Each row is a point. Each table stands for the endless flat space through its points: a line for two points, a plane for three, and so on. Write the one point that lies in both, or say that there is none.

First (2 x 3):
[[ 6 -3 -7]
 [18 21 11]]
Second (2 x 3):
[[ 18   0 -13]
 [ 10  12   7]]
They share: [12  9  2]

First (3 x 8):
[[-15   7  14  18  22  -9  -6 -21]
 [-12  -2   5   3   7  -9   6 -21]
 [ -2  10  13  25  19  -9 -10 -11]]
Second, 4 rows:
[[  1  -3  -2  13  17 -13  28   2]
 [-14  13  10   4 -14   2 -13 -12]
 [ -8 -12  -3  20  39 -15  20 -29]
 [ -5  -8  -3  17  30 -14  21 -19]]
They share: no point

First, 4 rows:
[[  1   6  21  -9  25  23  -2 -29  -2  13  -4]
 [ -3  19   4   2  16   8  19 -13   6   3   8]
 [-27  16  13  -6  28  20  22   1  11   5 -12]
 [-29  24  27   4  10  20  16 -15  -9  21 -12]]
Second:
[[ -8  27  25   0  30  20  22   0  -6  24 -11]
 [-24   8  14   4  -2  19   3 -39   0   1   4]
 [-21   5   6  -2  -3  10   0 -40   5  -3   6]]
They share: [-14  18  18   0  16  17  13 -17  -2  13  -4]

First, 4 rows:
[[ -5  -9   7  14  29   7 -21  -1  14  18   4  12 -23  -4]
 [  2 -14  -4   9  13  22  -3 -21  17  18  17   7 -12 -12]
 [  7 -18  -5  11  17  25 -21 -19 -10  27  31  33  -8 -13]
 [-26  -9  -5  -4  28  15 -34   2  11  10  16  -2 -39  14]]
Second:
[[-24  24 -19  -7  16  26 -11 -42  -4  22  41  10 -16  -5]
 [-12  -3 -34 -16 -17  32 -11 -27   8   1  47  13 -34 -14]
 [  2  -4  12  23  45  23 -25  -9   2  32   8  -3  -9  16]
 [-10  13 -19 -10  12  37  -9 -34  -6  11  46   0 -23   7]]
They share: no point

First:
[[-26   0   1   3  15  14 -10 -21 -24   8  -5 -17  -9   6   0  26 -10  23
   -5  22   2 -21 -18   4]
 [-11  -6  -5  -6  24  17 -10 -12  -6  20 -17 -11   9   3 -12  14  -1  14
   -8  13  17 -21   0  10]]
Second (4 x 24):
[[ -6 -10   7   3  19  17  -9 -15  -9  -6 -12 -22 -16  16 -29  -1  -3  28
   -3  41  23 -30  -7  15]
 [  2 -16   1  -5  21  30 -12 -29 -14   4 -15 -37   3   4 -20   8   4  15
    3  32   8 -21 -12   2]
 [-20 -22 -23  17  29  19 -15 -13  11  26 -18 -16  -2 -26   7  53   5 -28
    9   5  29 -12 -23 -23]
 [-18  -8  -4   7  22  12 -10  -9  -3  10 -13 -10 -10   3 -12  20  -4  12
   -4  22  25 -24  -9   6]]
They share: [-16  -4  -3  -3  21  16 -10 -15 -12  16 -13 -13   3   4  -8  18  -4  17
  -7  16  12 -21  -6   8]

First, 3 rows:
[[-15   9  20   0  -8  11  -8  -6  16  -7 -22  -3   4 -21  21  13  -5  -7
  -11  -3  -8  24  25 -33]
 [-21  30 -12  25 -13   7 -26 -32  -3  -8   6 -31 -13 -43  -6  12  17 -17
   14  15   6  30  26 -20]
 [-12  16  22  -2  -2   6  -6  -7  15 -10 -22 -10   2 -17  17  10  -2 -16
   -6   2  -8  21  21 -22]]
Second (3 x 24):
[[ -7  13  14  -9  10  15 -13 -22  14 -11 -32 -21  -5 -15  19  10   7 -14
   -5  -6  -9  24  21 -18]
 [  3   7   6  -4  -8   2 -18 -14   8 -16 -20 -11 -18 -12   3   7   2 -32
  -18   5  -5  30  13 -25]
 [-17  27  22   6  -4   0  -4  -6  12 -10 -12 -15   4 -22  11   9   0 -20
    4  11  -5  18  21 -15]]
They share: [-12  21  18   1  -1   4  -8 -11  12 -11 -18 -16  -1 -19  12   9   2 -20
  -1   6  -6  21  20 -17]

First:
[[  2 -17  -3  12   2 -17  32  -5  -9  -3   5  -2  13  -5  -7  12 -24   6
   13  11 -14 -14 -20  15]
 [ -3 -24 -18   6  10 -27  39  -3 -26 -19   3   0   6  -7 -19  27 -26  -5
   13  14 -26 -22 -35   7]
 [ 22  -4   0   9   6 -19  28   2   5  31  19  11   8 -18  -1  -3 -28  17
   -2   5 -14   3  -8  14]
 [ -8 -18  10  21  -8  -5  29 -13  -1  -9  -1 -10  24   8   1   7 -20   9
   23  13  -1 -16 -12  26]]
Second (4 x 24):
[[ 34  -1  14   2   5 -15  39  14  17   2 -18 -13  35   9  33 -17 -11  32
   13 -20   9 -33   1  13]
 [ 12 -23   8  26  -2  -3  27 -19  -1  25  10   5  12 -13   2   6 -27  33
   24  15  -5 -14   0   6]
 [ 32  13  -4  26   8   5   3 -13  11  -1   2 -39  38  -9  -4  12 -27  27
   22  -3 -17 -16 -10  32]
 [ 21 -13  13   7  -2 -16  31   5   9   8  -4  -7  23  -3  16 -13 -15  27
   14  -5   3 -23  -3   9]]
They share: no point

First:
[[-21  22  28   1 -11 -10   6 -28   8 -16  -3  -9   6  -3   3   4 -15  -1
   10  -2   1  27  20  -3]
 [-25  16   0   1   3 -13  -6  -9  15 -21  -6 -15  28  19   6 -17 -15 -13
   15  11 -17  11  -1   0]
 [ -6  13  43  19 -23   8  15 -34   2  -4  -3  -9  -9 -18  21  22   3  17
    7 -17   1  42  38 -12]]
Second, 4 rows:
[[-20   6  16  -1  -4   4  -4 -23   8  -9 -15 -20  19   2   7  -3 -14   4
   19   6 -17  20  23  -6]
 [-15  26  -8   8  -4  28 -12 -16  24 -14  -4 -37  25   1  23   6  -8  21
    9  -4 -25  22  -5 -27]
 [-40  11  10  14  13  -7  -6 -17  12  -6 -25  -3  29  23  28  12  -4   4
   25  -5 -36  12  33  10]
 [-30  -3  22   9   4 -17   1 -19   6  -8 -21  -4  20  20  13  -3  -6  -8
   21  -2 -22  13  35  16]]
They share: no point

First, 4 rows:
[[-22   6 -40 -27   9 -11 -18  27   9 -18  24  -8 -18 -40 -18  -9   2 -38
    9 -13  12   4  16  -7]
 [-28  28  -7   2   6 -14   5  22   6   2   2 -14 -23   7  26 -22 -18 -14
  -30  27   3 -14 -20   5]
 [-11  -2 -26 -20  32   4  -1  34  -7  -1   8  -9 -10 -20   4 -14 -13 -11
    2  16   1   7   6  13]
 [ -3  14 -15 -17  17  -7 -10  11  18   7   4   5 -13 -23 -24 -13  19 -17
    1  14  -4   5  10  17]]
Second (4 x 24):
[[-11  20  -9   0  10 -13  -4   2  -8   5  -9  -3 -14 -14  15 -26  -3 -16
  -10  32  19 -22  13   2]
 [-39  22 -11 -10  34 -15  18  44  28  -9   3 -21 -38  14 -27   0  11   6
    0  16  -1   2 -13  24]
 [-13  26 -12   1  21 -14 -10  13  -2  -8  -7 -15 -24 -17  -4 -13  11 -15
    1  25  -3  -7  -2   5]
 [-15  25  -5   8  22 -18   0   2 -14  -3 -21 -12 -23 -10   6 -21   8  -6
    3  40  23 -28  17   3]]
They share: [-17  19 -14  -9  12 -10  -3  19  10   2   5  -6 -18 -10   2 -17  -2 -17
 -13  18   1  -4  -4   9]

First (3 x 24):
[[ 34  26 -18 -16   7  25  24  -2  22 -30 -23 -17  23   0   8  17 -21  -8
   -2 -29  32 -14  10 -16]
 [  4  14 -24   8  23  -7  10 -40   0 -12 -17  -7  15  -6 -28  21  -7  20
   26  -1  10 -28   8  -6]
 [ 11  14 -21   0  17   1  11 -31   7 -17 -20 -12  17  -9 -20  23  -6  18
   22  -7  17 -27  11 -11]]
Second:
[[  1   1 -21  19  16 -17  58  -6  -3   9 -23 -24  43  -5 -20 -10 -18   4
    2 -17  -5 -30  27  -6]
 [ -3  14 -31  17 -10   0  34 -27  11  -3  -4  -4  10  -1   6   5 -12 -12
    0 -30  -2 -30   4  -3]
 [ 18  15 -17   5  37 -21  48  11   3 -18 -22 -33  48 -15 -33 -19  -7  10
   26   7   2 -19  50 -13]
 [  7  31 -33  -5  28   7  22 -24  21 -27   7 -18   7 -11 -14 -10 -18  10
   14   7  -5 -12  39  -6]
 [ 15  10 -19  17 -10 -10  34  -7   3 -11 -24 -10  28  -3   0  11   0 -14
   12 -32  16 -32   2  -9]]
They share: no point

First (2 x 24):
[[ -8   3  -5  13  20 -16 -19 -11 -19   4 -13  17 -17 -19  13 -11  14  10
  -22  11  -7  18  14 -15]
 [-12  -1  -3  11  14 -14 -19 -23  -9  -8 -25  15 -17 -13   9 -11  18  16
  -12   7  -3   6  18 -15]]
Second, 4 rows:
[[-19  -9   2  17  28 -25  -3 -10  -7 -19 -39  40 -16 -21  31  -2  17   5
   10  -6   8  17  22 -33]
 [-19   5  -3  -5  20   2 -23 -42 -40  22 -12  20   6 -14  -4 -16  -4  34
  -32  35 -18  20  10 -12]
 [ -8  11   0  16  15 -17 -23  -9  -4  -4 -11   4 -27 -18   5 -13  22   5
  -23   5  -1   8  20 -11]
 [-10   5   5  28  21 -32 -11   9  15 -27 -26  16 -39 -23  24  -5  33 -12
    1 -18  15   7  28 -24]]
They share: [-10   1  -4  12  17 -15 -19 -17 -14  -2 -19  16 -17 -16  11 -11  16  13
 -17   9  -5  12  16 -15]

First, 5 rows:
[[-10   9  -1 -25   0 -15 -16  -1  -6  20  22 -19 -23  -3 -17   8  10 -16
    8 -22   0  19   1 -21]
 [ -6  28  13  -7  -8 -17  -3   4 -15  13  13 -18  -1   0 -26   1 -16 -11
   16  -5   8  12   2 -12]
 [ -4  12  -3   2 -16   2  -1  17  26  -4  23  35  -3 -38  10 -41   1  36
   -8  -1   9  -5  53   7]
 [ -8  17   8 -22  -6 -21  -5   0  -8  18  15 -20 -14  -1 -20   7   0 -13
   10 -21   1  17   2 -19]
 [ -3   6  -6  -8  -7  -4  -8   5   5   1  26   8 -20 -21  -5 -16   9   8
    2  -8  -1   7  23  -3]]
Second, 5 rows:
[[  1  23  -1 -17  -3  -4   8  12  -4  -4  31  -4   9 -14  -8 -15   2  12
    8  -8   7   7   2  -2]
 [ -3  34  -6 -21  -9 -13   6  -2  10   3  26  -2   7 -15 -11 -11  14  17
    3   0   7   7   8   4]
 [-23  11  30  -7 -18  16 -18   8   0  -2  15  13 -13 -39 -32 -43  -7  19
   10 -15 -13  28  -4 -39]
 [ -3  18  47   2 -38   4 -27  30 -22  12  -6  -9 -18   3 -32 -15 -38   8
   23 -18  14   9  15 -41]
 [-18  27   0 -15 -12 -14  -5 -13  21  11  17   9  -8 -29 -18 -19  15  14
   -2  -1  -4  16  17  -6]]
They share: [ -6  19   6  -9 -10 -12  -3   7   1   9  17  -1  -6 -13 -12 -11  -5   4
   6  -9   6   8  19  -8]

First (4 x 24):
[[ -2 -27   1 -26 -11 -10  -1  34 -18  18  11  15   5 -11  18  22 -23  12
   21  -6   8  -3 -12  -9]
 [-11 -14   2 -13  -5  -6  13  17   9  14  -1  -4  20  -4  21 -11  -4 -13
   -6   2   9   1   4 -15]
 [ -6 -15  -7 -34 -19  -2  19  14 -14  30  23  11 -11   1  10   2 -23 -12
    5   2  -8   9 -16 -33]
 [-15 -32   9 -33   5 -10   9  30 -23  29  20   4   4 -13  13  14 -25  11
    5   4  -1  -8  -3   6]]
Second (4 x 24):
[[ -4 -24 -15 -34 -12 -21  10   4  -9   9  -4  11  10  -6  19   0 -23 -10
   -8 -10   3  -8  -6 -24]
 [-13  -4  19  -6   4  -8  12  37 -11  14  10  -9   7  18  36  -9  13 -38
   -8   3  11  14 -25 -24]
 [ -1 -35 -30 -44 -21 -24   7 -12  -5  10  -8  19  11 -21   9   8 -42   8
   -4 -16   1 -18   4 -23]
 [-19 -22  15  10 -12  12  -6  19  11  40  24 -13   3 -18  16  23 -15  10
   22  -3  23  10 -11 -16]]
They share: no point

First (6 x 24):
[[ 18  -2 -46 -32   6 -24  13  -1  -1   7  17   9   5  28  19 -14  34  15
  -10 -38   9 -31  11  35]
 [ 17  31   7  -6   0  -6  -4  45   9  17  18  18 -23  -5  28  -3 -18  27
   -9   6 -31  -4  30  11]
 [ 15   8 -43 -23   5 -13  22  19  15   3  28  36 -12  32  19   4  32  26
    6 -36   9 -29  17  26]
 [ -1   3 -13 -22  -8  -6  -2  19  -3  25  12  24  -5   9  36   1   6  43
  -11  -4 -11 -12  12  37]
 [ 39  26  -8 -15   8 -29 -13  15  -8   7   6 -24   3  -7  15 -34  -9  -8
  -24  -5 -30  -7  28  11]
 [ 14  40 -20  -9   3 -11  -4  24  24  12  25   6 -19   0   8 -12   6   7
  -20 -23 -18 -19   9   6]]
Second, 5 rows:
[[ 59  36   6 -29  13  16  -4  34 -13  14  19   2  27   1  37 -13  19  36
  -11 -21  -6  25  39  30]
 [ 11  33 -27 -14 -24 -27 -23   7   9  20  18   7  -6   9   9 -20  -9  13
  -12   5 -14  -1  10  10]
 [ 15   9 -19 -24  -2   5   4  23 -16 -14  -9  12  -5   2  28   3  15  -5
   -7   7 -49   4  34  34]
 [-11  26 -40 -15 -35 -32 -19   0  10   8   6   9 -26  12   2 -14 -11  -8
  -12  21 -33 -10   9  10]
 [-11  18 -32 -11 -23 -32 -17  -8  12  12   4   7 -20   2   4 -12  -3   4
  -14  17 -27 -20   1  10]]
They share: [ 18  19 -17 -14  -6 -14 -13  12  -1  11   9   9   4   0  20 -11   4  17
 -10  -1 -21  -2  15  20]

First, 5 rows:
[[ 13   0  -6 -24   1  18   1 -18  -7 -11 -21  18 -20  -6 -17  26  18  30
    4 -11  19   4   6 -26]
 [ -8  -1  -1  -6  14  13  20   4 -18  -6 -16   5   2  -3 -31  13   3  17
   22   5  14  -7  22 -16]
 [ 45  14  -2 -20  17  43  -7 -14   8  -9 -40  33 -25  -3 -29  28  38  50
   11  -4  20  -8 -16 -18]
 [ -2   8   5  11  39  28  31  24 -20   2 -27   4  16   5 -52   5   3  21
   41  25   8 -27  21  -4]
 [ 42  12   3 -15  29  51   1  -6 -15  -4 -50  27 -11   0 -34  11  33  41
   26  12   3 -29 -11  -2]]
Second, 2 rows:
[[ -7  -8 -19 -15  14  12   8 -18 -25  -4 -23  21   9 -22 -26  26  26  36
   27  -7  16   7 -10 -33]
 [ 11  -2  17 -15   2  30  14  12  -1 -28 -29   3 -15  -4 -14   2   2  12
    3  -7  10 -11  26  -3]]
They share: no point

First, 5 rows:
[[-13 -13  -5 -13   7   5 -36  11  33  37  -9  33 -22   3  -9  18   3  13
   -3 -10 -23   0   1   8]
 [ -2  -8   6  -2  25  42  -7 -13  -2  -6  14   8   0 -20   7   3 -16   1
   -7   4   8  33  -3 -15]
 [ -4  -8  -9   7  18  35 -14   4  -1   1  14   3 -11 -11  10   5  -9  -2
   -9   0   3  39   6 -12]
 [-23  -3   8 -33   0 -12 -42   1  39  51 -29  47 -25  11 -10  17  -7  13
  -13 -13 -38 -24 -16  25]
 [ 15 -29  -4  -5   6  20 -18   3  31  23   5  23  -3  -5 -12  11  13  15
   23   7  -6  18  18 -11]]
Second (3 x 24):
[[-13  16  12 -22  -7   1 -24 -17  13  14 -24  24 -24   1  15 -16 -31   0
  -13 -14   0  22  -6  20]
 [ -5  24  16 -31  -7 -11 -21 -20  24   6 -34  33 -35  -7  12 -25 -38   2
  -18 -28  12  34   3  32]
 [-19  -2   3 -10  -4  22 -21  -8  -2  26  -9  12   0  16  12   5 -16  -9
   -7  13 -27  -5 -21   2]]
They share: no point

First, 3 rows:
[[ 14   9 -37   7   3 -20 -33   1 -28   1  -5 -10 -32  -5  -4  -2  22  13
  -16  -5  -9  16  -6 -12]
 [  8   3 -27   3  11 -10 -23  11 -18   5  -1 -12 -26   3 -12  -4  14  15
  -12 -11  -5  20 -12 -18]
 [  7 -28   8  14   9 -10  17  36   7  14   3  -4   5  41 -10 -31 -14  22
   17  -2 -26  24  -3 -24]]
Second (6 x 24):
[[  5 -25  -8  18   5   2 -18  17 -18  -2  -3 -11 -16  24 -21 -15  16  14
   15 -11  21  21 -14  12]
 [-15   5 -24  36  -4   3   1  21   4   7  26 -20 -13  16   7 -44  -4 -16
   13 -52 -15  -6   3 -19]
 [  3  -4 -25   8  16 -17  -9  17 -13   0   2 -16  -8   5 -20 -22   6  17
   -7  -4 -12  22 -10 -25]
 [ 32  11   3  12  47  -7  13   7  -2  11  17   2 -26  18   6 -32   7  11
  -15   3 -17  27  -7 -18]
 [ 39 -19   0  -6   7   6 -16  -1  -8  12   1 -15 -24  32  -9  -7   2  32
   -3  19  -1  35 -12  -2]
 [ 20 -13   1   9  38 -37 -10  29 -34   2 -28  29 -25  13 -14   7  34  29
   -6  18  -3  35 -13  -1]]
They share: [ 10  -7 -17   9   7 -14 -11  17 -12   7  -1  -8 -16  15  -8 -14   6  17
  -2  -5 -15  20  -6 -18]

First, 2 rows:
[[ -2   1   5 -21  -9 -13  -7  21 -18  -4 -13 -19 -17 -10 -11  -1   0  14
   13  -2   0 -15   1   1]
 [  8  13   7 -21   1 -15  -3  21 -10   2 -21  -9 -23 -20 -21   9  -8   4
   23   0  -2 -21   3   5]]
Second:
[[ 21  -4   2 -20 -17 -13  -3  35 -10  10  -7 -18 -10 -16 -15   4   0   7
   31 -12  15 -29  16   2]
 [ 15  -3   6 -17 -14 -16  -9  31 -16   7  -9 -22 -10 -11 -18   6  -2   7
   28 -11   9 -24  10   5]
 [-27  20  18 -16  15 -21 -19  -1 -30 -18 -31 -18 -30  -4 -23   8 -12  11
   -1  12 -29   3 -24  10]]
They share: [  3   7   6 -21  -4 -14  -5  21 -14  -1 -17 -14 -20 -15 -16   4  -4   9
  18  -1  -1 -18   2   3]

First:
[[  1  -6  10  17 -15  26  17   2  -4   1 -21  -7 -23  -6 -11 -20  -8  23
   -1  11 -32  19  -6  -9]
 [ 36 -15  11   4   1  13  11  10  30   0 -11  14  17 -10  -7 -15   2  -7
   49  42  14  14  -1  12]
 [ 25 -13  28  -5  16  13  13  22  36  -6  -2  33  12 -30 -11  -2  -3  -2
   44  22  10   7  -5   3]
 [ 18 -24  22  -8  11  18  22  11  18   7   6  26   2 -30   1   4  12   8
   34  22   2  -2  -3  10]
 [ 22   5  10  24 -16   9   6   9  22  -6 -29  -2   1   0 -23 -36 -23   1
   27  31  -8  38  -2   2]]
Second, 4 rows:
[[  0  12  12  17  -7  34  21  18  13  -6 -15  12   6 -10   0 -32  -9  11
   25  34 -18  28   6   1]
 [  1  -8  27  11 -29  18   5  -2  20   3 -11  23  -2 -26  -5 -23 -14   5
   33  21 -40  29  -3 -17]
 [  7  -8  13   9  -1  18  21   9   3   1 -13  -1 -16 -13 -12 -13  -2  21
    8  13 -12  13  -3   4]
 [  4 -33  35   0 -35  -2  -2 -19  14  12  -7  16 -24 -37 -16  -3  -8  13
   23  -3 -46  16 -13 -24]]
They share: [  8  -8  16  11  -7  18  17   7   8   2 -13   6 -12 -15 -11 -16  -7  15
  14  16 -18  18  -4   0]

First (5 x 24):
[[ 15   6 -33 -16   2  -5  10  23   2  -2  25  11 -14  40  -7 -16 -10  19
  -23   4   4  -5   5 -28]
 [-31  10  -6 -22   5 -23  13  17   7 -19  25   8   5  -4  -9  -4  11  -7
   12  -2   2   7 -15  -8]
 [-23  -2  17  -1   1 -20  37   9  24 -31  11  10  32  -2 -24   0  -5 -13
    8  20  12  -7 -25  -2]
 [  3  -8 -20 -13  27   1  -5  26   3  12   7   7  10   8 -20  14 -10  -5
   17  10  -5  24 -35  -9]
 [ -5   4 -22 -16   1 -14  13  23   2 -11  28   9  -6  23  -7 -13  -4  12
  -11  -2   3  -4  -4 -19]]
Second (2 x 24):
[[ -3   1 -10 -14   8  -4  12  16   5  -6   5   9   6  -3 -14   8  -3  -2
    8  13  -2   8 -25 -18]
 [  7   1 -12  -4   4   2  14  12  -7  -2  -7   7  -2 -15 -16  12  -9   8
    4  21   2   0 -23 -24]]
They share: no point

First:
[[  2  -4  -2   5  -3 -20  -5  -1 -28   6  -7   3  31 -10   9  -4 -14  12
  -24  -2 -11  -3   4 -27]
 [-18   8  18   5   9 -16 -21 -21 -16  14  -7   3  11   6  -3   8  10   0
    0  -2 -19  21  -4 -19]]
Second, 7 rows:
[[ -3  -8   3  -8  12 -31  -4 -16  -1   2 -18  21   0 -11   6  -2 -19  29
  -25 -30 -22   8  -3 -35]
 [-17  -1   2   4  17 -27 -17  11 -12  -2 -28  24   8 -26  -7 -11 -22  23
  -12 -18 -46  21 -37 -22]
 [ 11  -2  -4  -2   8 -26 -13 -34  -4  11 -14  33   5   5  10   9   3  26
  -17  -8  -3  -9  10 -43]
 [-29   6  20   4  10  -7 -13 -26 -22  18 -12  10  15  13   9 -32 -10  -1
  -25   5 -13  30   2 -10]
 [-16  15  11   3  -7   2 -40 -38 -38  32   6  12  23  20  11  -8  23 -15
   -6  30  12  15  19 -21]
 [ -7  -3   6  10  19 -31  -5  11  -2 -12 -20   0  18 -20 -19  27   0  21
    6 -24 -46   5 -33 -20]
 [ -7  -1  16   8  18 -28   7 -25  -2   8 -21  13   5  10   7  -6 -15  19
  -23 -15 -22  13   1 -25]]
They share: [-13   5  13   5   6 -17 -17 -16 -19  12  -7   3  16   2   0   5   4   3
  -6  -2 -17  15  -2 -21]

First, 3 rows:
[[-24  25   0  -5   3  -9  -7  -6   3  15 -26   8 -14 -19  -4 -26 -32 -40
   26  10 -14  -7  33  18]
 [-32  19   2  -9  -3 -15  -7 -10  -5   5 -20   8 -14 -19  -8 -30 -24 -30
   22  20  -4  -3  27  10]
 [-20  22   5   0  -1  -8  -9  -9   5  13 -21  10 -15 -14  -1 -22 -27 -35
   22   6 -13  -7  29  13]]
Second (3 x 24):
[[ -1  25  41 -10  -3   0 -19 -25  12  16  -2   8 -21   3  -6 -32 -26 -12
    5  -9 -20  15   4  23]
 [-20  11  19  10 -15   2  -5  -7  13  -1 -14  15 -13   5  -1  -8 -14 -24
    7   4  -8  -3  21  -1]
 [ -7  21  29  -2 -11 -12 -23 -37   6  22   6   6 -21  -9   4 -32 -26  -4
    9   1 -12  11  -2  15]]
They share: no point

First:
[[ 32  14 -17 -25   0 -21  10  12  40  23  -4  12 -17 -28  13  17   0  12
  -19  18 -22  11   6   3]
 [ -5 -17  13 -19  -1 -25   5  -9  12   0  -8  28  24   1  32  21 -13 -10
   -4   9  13  -6  10  -4]
 [-16 -24   7 -14 -10  -4  -1 -28 -15  15 -10  11   9  -9   8   4 -11 -33
  -38  16  30  -2   2 -26]
 [ 10   0  -1 -35  12 -15  24  -8  16  -7   6  12   7  -8  15  21 -18  -4
  -27  18   2  13  12   5]]
Second:
[[  5 -17  -4 -25  -9 -50  19  -9  17  24  -1  19  20 -21  15  13  27 -34
   -5  22  10  15   6 -40]
 [ 12 -34  -4 -28  -9 -11   3  -6  -1  18   7  16  18 -18  19  10   1 -21
  -29   5  17 -13  16 -19]
 [ -1 -11   2  -1  -1   4 -33 -11  11  26 -19  23 -20  -1  21  21 -35  24
  -33   4  -8 -11   6   2]
 [  5 -15 -22 -48 -14 -36  26  -3 -15  26 -11  26   4 -26  45 -28  19 -29
  -31  22   2  -7  18 -20]
 [ 11  -7   8 -13 -11   0 -23 -15  -3  16 -21  11   0   7  35   5 -25   2
  -25  12   0  -5   2  18]]
They share: no point

First, 2 rows:
[[ 12 -11 -14 -13   7  18  -5  11  21  -3 -23  18  -7  -5  -3  23 -18  26
   -6  17  21   3  22   6]
 [ 16 -17  -6  -9  -3  12  -5   7  23 -13 -33  28   5  -1  -9  35 -22  36
  -10   9  23   3  26   2]]
Second:
[[ 13 -26 -28  -4  10 -15  24   5  33  -3  -1  -9  -8   4   7   7 -23  57
   10  47  12  -3  -8   6]
 [  7 -24 -32  -3  13  24 -17  23  22  -3 -37  44  -8 -36   4  37  -1  13
   -8  21  43  16  12  23]
 [  1 -21 -34   4  22  32 -19  22  25  -7 -39  48  -8 -39  -2  35   3  12
   -5  20  44  15   8  31]
 [  7   4 -13 -22  13  51 -33  23   9   6 -37  39 -17 -23  -5  31  -8 -12
  -17  -1  33  12  43  12]
 [ 22 -35 -11 -20   8  21  20  -6  25 -11  -8  -1  12  -3  20   3   9  45
   -6  28  -2 -15  -3  16]]
They share: [ 10  -8 -18 -15  12  21  -5  13  20   2 -18  13 -13  -7   0  17 -16  21
  -4  21  20   3  20   8]

First (6 x 24):
[[-43  -7  -6  -9 -17  -7   3   3 -13 -30  -4 -35  21 -18   4  12 -56  15
  -28  19 -25  26 -45 -30]
 [-11  -1   6  15 -15 -12   5 -17  -2 -12   6   4 -11   2 -27  29   3  10
   -8 -22 -14   8 -10 -30]
 [-36 -11   0  -8 -16  -6  -2  -8  -6 -25  -7 -15   7 -28   2  20 -58  14
   -9  13 -33   7 -48 -35]
 [-14 -19  16  -6 -28   0  22   0 -18   1   9 -11  13 -16 -12   4 -10  42
  -41  -7  11  15 -10 -11]
 [ -7   7 -12  14 -18 -38  23  13  10 -25 -10 -34  13 -16   2  34 -45   5
  -17  17 -18  22 -44 -44]
 [-15 -31  20  -9 -27   3  15  -9  -7   4   4  -3   9 -34  -2   6 -28  49
  -28   5  -3   2 -23  -6]]
Second, 3 rows:
[[ -9   2  -3  22 -25 -25   4 -19  -7  -6  -2  -4   7  10 -18  12 -22  18
  -18  -3 -12   5 -15 -21]
 [-21 -12  10   2 -11  -2   8  -3  -2 -15  10 -17  -1 -12 -16  26  -2  21
  -22 -10 -13  26 -17 -22]
 [-29 -16  -8  10 -23  -8  32 -19  28 -37   2   1  -1 -16  -4  30 -10   7
  -14  12 -19   8 -29 -12]]
They share: [-17  -7   4  10 -17 -11   8 -10  -2 -13   5 -11   2  -4 -16  21 -10  19
 -20  -6 -13  17 -17 -21]

First (6 x 24):
[[-12 -24 -16  -8  -1 -30 -28   9  -1 -10   0  25  -1  -8  -8 -10 -31   1
   -9  22 -13  -3 -24 -27]
 [-26  35 -26  19  26   6  -3 -22  28  21  40  24 -10 -18  23 -13   7 -38
   -1 -41  37  24 -11  36]
 [-21  -7 -17 -33  13   8 -54   3   4 -45 -22   3 -10 -29 -41  -5  -2  11
  -12  -5 -35   6 -10  -7]
 [-21  21 -28  30  25 -25  30   3  45  54  36  32 -25  20  15 -42 -21 -20
   17  11  33   3  -9 -20]
 [ -2  27 -10 -19   8  -8 -13  10  40   3 -10 -12 -14  -8 -15 -39 -29  18
   17  17   3  28  11 -40]
 [ -9  47 -14  -6  16   8 -12 -12  40   9  14  -6  -7 -23  10 -26  -8 -10
   12 -23  28  42   8   5]]
Second:
[[-19  -5 -27 -22  18 -36 -38   6   8  31  -1  12 -25  -2 -19  -4 -19  16
    2   5 -11  -7   5 -24]
 [-35   7   6  10  21  -9 -28 -15  29  -2  28   6  10   3   0 -12  13 -13
  -16  15  19  21 -12  23]
 [-27  -8 -21 -12  12 -39 -45   3  14  31   0   6 -21   2 -11   4 -12  18
   -4  13  -2  -8   7 -23]
 [-25  17 -26   0  21 -21 -18 -15  42  30 -10  19 -12  15  11 -13 -14   6
  -11 -13   2 -11  27 -17]
 [  7  22 -42 -26  33   9  14   3   8  -5   7  42 -17 -27 -18 -45 -32 -25
   20 -36 -20  15 -21  -7]]
They share: [-19   7 -21  -2  16  -9 -17  -3  20   2  11  19  -8 -12  -2 -16 -10 -11
   1  -4   4  10 -13  -5]
